Rows are points. The points of each table are mixes of a few directions, plus a little noise. Count the directions of each table, and those that both share. Where both have some left over, give the other angles between the two spaces (their principal angles), to ten degrees, smallest first.
In the rows, 128 means zero.

First:
[[192  79  83]
 [132 125 126]
 [118 134 133]
 [ 66 173 171]]
Second (4 x 3):
[[102  88 139]
 [ 84  90 183]
 [161 156  87]
 [164 177 103]]
Directions: first 1, second 2, shared 0; angles 40

First (9 x 6):
[[ 92 111 204 105 102 152]
 [219 133 102  71 134  31]
 [ 86 122 156 143 119 170]
 [ 83 138  80 196 144 188]
 [106 123 150 131 121 148]
 [122 131 121 134 132 135]
 [131 137  84 156 141 133]
 [174 123 145  79 120  73]
 [138 133 109 131 134 121]]
Second:
[[ 74 249 102  44 131 138]
 [162  53 145 181 125 122]
 [118 149 123 115 128 129]
 [151  80 139 161 127 125]
 [105 179 118  94 131 130]
 [167  46 147 187 125 120]
 [148  89 137 156 127 125]
 [114 159 120 108 128 130]
 [118 152 123 111 129 130]]
Directions: first 2, second 1, shared 0; angles 90

First, 8 rows:
[[109  57  92 137  92 137 116 180 120]
 [164 118  85 122 193 185 128 101 103]
 [171 207 215 130 165 146 159  75 120]
 [124  81  61 132 127 154 143 134 159]
 [106 115 158 131  42 108 118 114 139]
 [132 120  85 122 202 135 112 165  95]
 [105 188 156 109 142  61  84 118 102]
 [113 140 172 142  61  99 166 136 186]]
Second (10 x 9):
[[156 141 176 135 125 160 142 102 111]
 [170 137 175 158 163 180 205 153 153]
 [145  75  61 113 155 185  85  94  74]
 [ 96 150 139 113  88  71  93 115 127]
 [ 89  91  34 101 124  97  58 123 107]
 [113 166 185 117  74  85  97  89 113]
 [ 98 114  63 148 171  90 185 236 216]
 [143 143 166 139 128 140 154 127 135]
 [119 157 173 122  92 101 112 103 120]
 [149 105 106 135 160 170 146 137 124]]
Directions: first 5, second 3, shared 3

First, 8 rows:
[[167  66  65 113 170 169 124 168  95 127 186 164  81 130]
 [132 113 125 152 122 163 135 156 172 100 137 105 157 145]
 [147 179 152 102 140  86  75  51  77 172 101 153 144 120]
 [109 148 175 177  46 164 153 163 151  51 109  73 149  64]
 [ 60 108 155 121 141  67 206 168 159 140 108 147 105 145]
 [136 125 107  87 171 144  68  36  89 195 171 172 101 186]
 [178 130 126 138 147 147  95 134 110 113 134 146 166 113]
 [ 98 151 125 134  87  80 161 148 170 127  79  61 123 122]]
Second:
[[131 156 160 107 135 136 116  85 134 148 121 128 137 170]
 [176  81 107 142 161 125 139 155 134 237 186  37 138  65]
 [118 175 150 146  70 114 102 110  86  57  80 149 136  71]
 [207  94 138 113 200 115 160 190 117 204 165 103 132  95]
 [ 26  94 132 141  78 133 194 163 133  67 132 155  52 113]
 [137 174 121 146  88 117  81 105 102  64  79 148 160  99]
 [108 133  80 135 110 138 104 121 153  78 102 147 133 178]
 [128 112 153 119 196 137 112  89 140 181 163 185 175 191]
 [124 135 114 108 120 136 145 136 155 118 119 101  94 171]]
Directions: first 6, second 6, shared 4; angles 70, 80

First, 11 rows:
[[141 148 175 135  94 121 102 139 128 135 151  66 139 150 104 140 150 149
  125 159]
 [132 134 146 130 117 123 122 130 130 126 139 103 131 137 120 133 134 138
  125 135]
 [129 127 147 128 118 120 130 124 130 119 142 105 131 138 122 131 133 140
  121 129]
 [133 132 137 132 115 148 119 133 118 161 109 153 137 120 115 124 144 118
  126 163]
 [122 132  86 123 158 118 126 133 134 112 124 134 114 121 151 126 102 117
  146  94]
 [132 134 135 131 120 135 118 134 124 143 123 129 133 128 120 129 136 124
  130 146]
 [128 133 104 127 139 135 121 136 126 138 114 146 124 118 134 126 120 114
  140 127]
 [137 137 166 135 102 129 115 133 126 139 141  97 139 141 107 133 149 142
  122 157]
 [118 108 102 122 149 128 155 114 129 115 118 167 121 115 145 121 114 119
  123 101]
 [123 102 160 128 115 124 162 103 128 113 141 135 136 133 121 125 142 145
   97 125]
 [113 121  47 118 182 125 139 128 133 110 105 177 103 105 170 118  83  98
  152  74]]
Second, 10 rows:
[[119 118 113 123 144 113 144 118 135 100 138 125 118 129 144 127 112 132
  127  93]
 [126 126 124 127 131 124 132 126 129 122 130 127 127 127 132 128 124 129
  128 121]
 [156 163 179 146  72 182  70 163 102 229  94 140 161 124  72 132 185 110
  135 249]
 [120 118 115 123 143 113 144 118 136 100 138 125 119 129 144 127 113 133
  126  95]
 [121 118 115 122 143 114 144 119 136 101 137 124 120 129 142 127 113 133
  126  96]
 [128 128 128 127 129 128 129 128 128 126 128 127 127 128 129 127 127 129
  128 126]
 [131 132 133 130 122 134 121 132 126 140 124 130 132 128 122 129 134 127
  128 141]
 [123 122 120 125 137 120 136 122 132 113 133 126 123 129 136 128 119 131
  127 110]
 [129 130 132 129 123 133 123 131 126 136 125 129 130 128 124 129 133 126
  128 139]
 [125 123 121 125 136 120 137 123 132 113 133 126 124 129 136 128 120 131
  127 111]]
Directions: first 3, second 1, shared 1

First:
[[116  97 112 109 129 143 100 125 154 125  95 144 150 114 125 159 145 153
  136 166 105 101 132 119 106 113 125  73 150 137 117 114]
 [139  93 107  94  96 124 154 145 121 134 141 121 114 102 127 129 131 128
  132 128 154 138 126 143  94 114 114 132 102 148 167 125]
 [105 129 136 137 156 137  96 104 140 122 134 178 153 121 141 134 139 157
  116 182 121 131 167 105 131 116 138  99 163 110  83 127]
 [132  96 112 116 128 151  90 122 171 117  51 120 160 100 117 186 147 132
  141 156  92  74  87 131 126 120 133  58 145 179 112 113]
 [157 120 133 134 126 116 150 129 112 132 174 136 130  48 126 114 141 126
  100 163 194 140 107 145 143 112 146 120 107 171 126 153]
 [162 177 151 144 185 130 165  98 109 147 122 110 144 142  84 116 122 103
  105  94 144  70  42 147 201 133 163 148 125 156 145 116]
 [132 104 101  87  97 116 158 181 117 155 125  73 102 155  90 115 130 151
  156  89 113  88  92 133  75 129 101  95 122  96 202 105]
 [121 134 141 163 104 110 108 148 123 113 171 131 112  94 160 107 129 131
  122 150 148 185 172 118 123 138 126 130 125 109  90 168]
 [103 122 128 126 105 138 118  98 131  98 134 178 114 154 193 137 105  96
  130 122 127 221 226 124 115 131 110 224 104 129 103 136]
 [113 208 160 170 155 115 141 131 101 136 133  88  99 249 118  83  91 105
  141  31  81 132 128 115 165 174 124 201 138  44 135 123]]
Second:
[[142 119 131 145  95 103 130 173 118 129 168  92 108  70 127 105 139 138
  125 139 160 143 116 131 114 135 126  92 116 126 127 163]
 [ 76  86  94  61 118 137 123 133 139 147 125 155 130 181 111 138 130 189
  148 133  83  95 182  98  46 106 100 100 155  60 163  87]
 [154 186 153 150 172 130 169  95  99 137 132 122 127 173 115 105 106  81
  114  76 144 126  88 147 199 144 148 206 111 142 144 119]
 [107  80  95  65  90 135 141 118 142 127 107 133 124 129 122 165 118 130
  133  97 113 109 144 133  74 110 114 155  96 149 162 111]
 [174 153 142 184 154 127 110 171 124 131 108  88 131 115 124 107 152 124
  149 170 134 127  68 138 171 147 128  45 164 134 119 132]
 [108 100 117  94 125 132 131  96 136 129 146 169 146  90 121 148 132 151
  103 149 142 108 149 121 107 100 142 130 117 147 122 129]
 [122  91 110  99  78 127 133 116 143 111 121 125 121  79 141 166 120 106
  118 106 139 138 139 143 103 118 129 168  78 183 129 146]
 [141 211 179 226 195 133  87 122 119 113 119 137 136 183 160  91 127 104
  136 155 111 177 137 113 213 166 140 124 183  87  61 138]]
Directions: first 6, second 6, shared 5; angles 40

First:
[[125 114 152 105 129 145 125 189  97 154  87 133 143 124 114 137 143 126
  114 126 149 170 134 126 109 139 117 110 137 155 139 139]
 [178 133 111 136 153 124 106 103 158  87 161 166 124 149 128 126 103 142
  139 112 128 143 113 159 127 114 114  98 102 123 159 108]
 [ 90  58 139 148  83 130  45 164  72 186  80 137 127 111 111  80 137 151
   90 145 126 146 154 159  98 128 135 155 158 175 127 201]
 [ 96 169 134 116 114 134 221 102 144 150 137  89 139 120 129 161 134  87
  154 137 131  71 140  75 162 138 144 136 143  90  89 107]
 [116 161 149 104 134 146 208 106 166 136 146 110 128 141 115 168 117  94
  153 139 147 112 136  84 178 125 126 102 137 100 113 106]
 [ 82 138 126 139 139 117 123 137 131  93 123  68  82 116 171 125 157 138
  107 153 106 138 113  86 139 131 147 200 124 117  92 121]
 [159 134 129 116 133 133 134  99 126 124 155 152 133 133 123 138 126 133
  137 116 131  94 128 147 137 123 118 110 125 135 152 134]
 [108 132  94 172 132  95 122 164 154 112  94 106 142 121 144 100 110 114
  134 127 115 188 117 116  91 141 153 143 119  94  83  84]
 [204 150 117 103 159 128 120 117 104  95 158 167 142 127 138 146 148 153
  130  88 121  93 103 169 104 136 108 107 101 150 183 117]
 [130 127 106 152 116 114 121  92 141 123 148 134 128 128 128 111 111 129
  138 127 115  99 130 142 129 124 138 134 126 112 119 126]
 [126  91 150 119 120 144  89 137 114 147 120 151 115 139 107 119 124 143
  112 140 141 154 142 147 134 115 115 113 139 161 149 167]]
Second:
[[120 105 129 144 170 121  46 164 158  60 117 117  69 146 156 106 123 164
   93 149 124 240 101 128 124 109 121 152 100 142 134 120]
 [117 114 128 136 103 128 129 126 114 164 117 136 146 122 111 117 122 120
  132 129 130 111 145 136 122 130 133 122 144 130 121 146]
 [102  79 128 157 131 121  41 165 138 116  98 128  95 137 130  85 111 153
   97 152 127 221 127 141 114 111 130 144 126 146 123 149]
 [140 157 128 110 102 134 203  95 107 173 144 136 174 114 110 154 136  98
  158 108 131  33 145 124 135 145 132 108 145 113 126 127]
 [144 153 128 113 140 132 159 116 131 114 145 124 131 126 136 149 138 124
  137 119 128 103 120 119 136 133 125 125 121 120 133 111]
 [136 153 127 111  83 135 216  89  95 201 140 141 192 108  97 151 134  89
  166 105 133   7 157 128 133 149 135 102 157 113 121 137]
 [121 117 128 135 119 127 118 131 124 140 120 131 131 127 122 119 124 128
  125 131 128 132 134 132 125 127 130 128 133 131 125 137]
 [142 151 128 115 138 130 157 116 131 117 143 125 132 127 134 147 137 124
  137 120 128 103 121 120 136 133 126 125 122 121 133 113]
 [131 125 130 132 169 124  82 149 154  66 129 116  82 142 155 123 130 154
  106 139 124 202 102 123 129 116 121 145 102 134 136 112]]
Directions: first 6, second 2, shared 2

First:
[[136 156 249 140 147 221 199  90 121  69 162 127 140  99 145 113 117 152
  115 137  87 155  91  66 154 111 167 182 129 169 126 119]
 [125 117  80 123 120  91 100 143 131 152 115 128 123 140 122 134 132 118
  133 125 144 117 143 153 118 135 113 106 128 111 129 132]
 [132 143 191 134 138 177 165 108 124  97 146 127 134 113 137 120 122 141
  121 133 107 142 109  96 141 119 148 156 129 150 127 123]
 [125 117  80 123 120  91 100 143 131 152 114 128 123 140 121 134 132 118
  133 125 144 117 143 153 118 135 113 107 127 112 129 131]
 [128 129 130 128 128 129 129 127 128 127 129 128 128 128 128 128 128 129
  128 128 127 129 127 127 128 128 129 129 128 129 128 128]
 [127 126 118 127 126 120 122 131 128 133 125 128 127 131 127 129 129 126
  129 127 131 126 131 133 126 129 125 124 128 125 128 129]
 [127 125 113 127 126 116 119 133 129 136 124 128 126 132 126 130 129 125
  130 127 133 125 133 136 125 130 123 121 128 123 128 129]
 [126 123 104 126 124 110 114 135 129 140 121 128 126 134 125 131 130 123
  130 126 136 123 135 140 123 131 120 118 128 120 129 130]
 [127 123 107 126 125 111 115 135 129 139 122 128 126 133 125 131 130 124
  130 127 135 123 135 139 123 131 121 118 128 121 128 130]
 [127 124 109 126 125 114 117 134 129 137 123 128 126 132 125 130 130 124
  130 127 134 124 134 138 124 131 122 120 128 122 129 129]]
Second:
[[160 132 145 192 104 109 133  96 151 121 168 105 123 120 116 104 127 150
   94 156 109 148 126 110 145 146 172 142 125 141 117 118]
 [148 129 130 161 114 133 105 112 133  96 140 137 123 148 116 108 126 158
  113 123 115 116 128 144 142 142 136 118 112 131 121 156]
 [112 132 106 107 133 124 120 143 126 139 104 122 141 130 128 143 133 111
  151 117 143 121 143 136 120 122 113 113 134 116 132 132]
 [155 121 152 158 132 142 130 110 150 126 166 132 130 121 144 123 139 158
  108 144 107 144 117 106 133 108 167 142 119 138 139 119]
 [102 138 114 107 131 118 123 141 127 142 100 104 150 116 123 146 132 105
  154 114 148 124 148 133 120 124 117 115 140 121 135 127]
 [129 117  97 109 134 116 137 144 121 153 121 144 114 139 138 136 129 108
  135 139 136 130 125 126 117 126 112 126 133 113 123 114]
 [111 112 128 111 128 100 114 139 123 147 127 126 118 111 125 132 123 125
  118 120 137 123 123 146 118 130 117 132 129 136 139 118]
 [107 142 153  80 148 181 163 139  92  99  99 154 126 139 135 133 115 109
  153 111 129 117 113 122 129 127  91 136 132 128 117 139]]
Directions: first 1, second 6, shared 1

First:
[[113 182 144 114 122  97 107  92 136 120 103 144 103 104  92 154 141 140
  106 124 161 148 117 151 128 126 128 137 128 163 174 117]
 [171  80 102 164 146  19 201 106 171  85 186  90  91 133  91  17 121  74
  116  64 105   7 100 135 160 104 192 234 146 142 142 107]
 [154 135 108 157  89 161 104 112  77 102 116 153 138 190 168 169 123 142
  113 173 106 168 171 137 177 146  92  91 110  72  90 150]
 [102 128 130 135 144 129 139 128 133  97 105 134 119  88 115 144  82 136
  140 117 137 140 113 145  80 138 123 139 130 152 122 127]
 [ 84 104 130  92 124 145 124 156 163 169 133 106 154 106 113 111 128 160
  150 117 124 114 117 113 104 120 122  79 134 142 153  94]
 [109  90 134  99 114 157 123 148 170 175 147 118 153 117 196 154 109 134
  172  76 122 116 132  73  98 109 177  94 146 103 103  93]
 [137  97 112 141 126 148 139 149 113 127 141 117 145 157 136 103 125 129
  133 149 101 117 139 126 144 134 107 114 121 105 106 137]
 [155 207 165 122 158 167  87 135  61 151  93 160 122 129 113 172 193 107
   96 202 166 214 136 142 135 147  79 133 107 147 132 192]]
Second (8 x 32):
[[101  53 108 135 185 159 176 206 141 105 153  91 128  65  94  52  54 111
  173  94  95  86  96 127  51 114 154 153 128 165 107 129]
 [139 183 144 106  98 154  73 110 101 163 115 153 130 157 143 181 181 141
  104 163 146 180 156 121 172 124 114  86 114 108 147 139]
 [137 211 158  81 120 174  55 130  95 173 121 157 108 121 127 189 184 124
  106 153 166 203 145 118 148 104 147  97 110 144 165 145]
 [119 159 147  96 134  95 118 112 163 147 133 124 103  91 102 126 151 117
  121  86 156 114 106 122 119 100 178 155 137 163 176 104]
 [124 102 103 147  77 108 132  91 139 121 119 128 158 194 158 134 130 168
  121 145 107 108 153 131 176 152  86  86 132  78 115 105]
 [119  95 100 178  90  93 156  76 136  66  99 141 145 169 164 154  75 162
  130 132 108 112 145 151 138 169  86 120 137  86  84 116]
 [138  56 106 155 160 156 172 183 113 123 153  97 158 143 129  58 109 114
  148 150  86  95 126 124 121 140 101 132 125 113  80 152]
 [141 160 156 127 165  88 141 115 138 127 126 131  97  87 107 125 142  86
  120 102 162 120 102 130 104 118 164 197 138 168 147 139]]
Directions: first 6, second 5, shared 4; angles 40
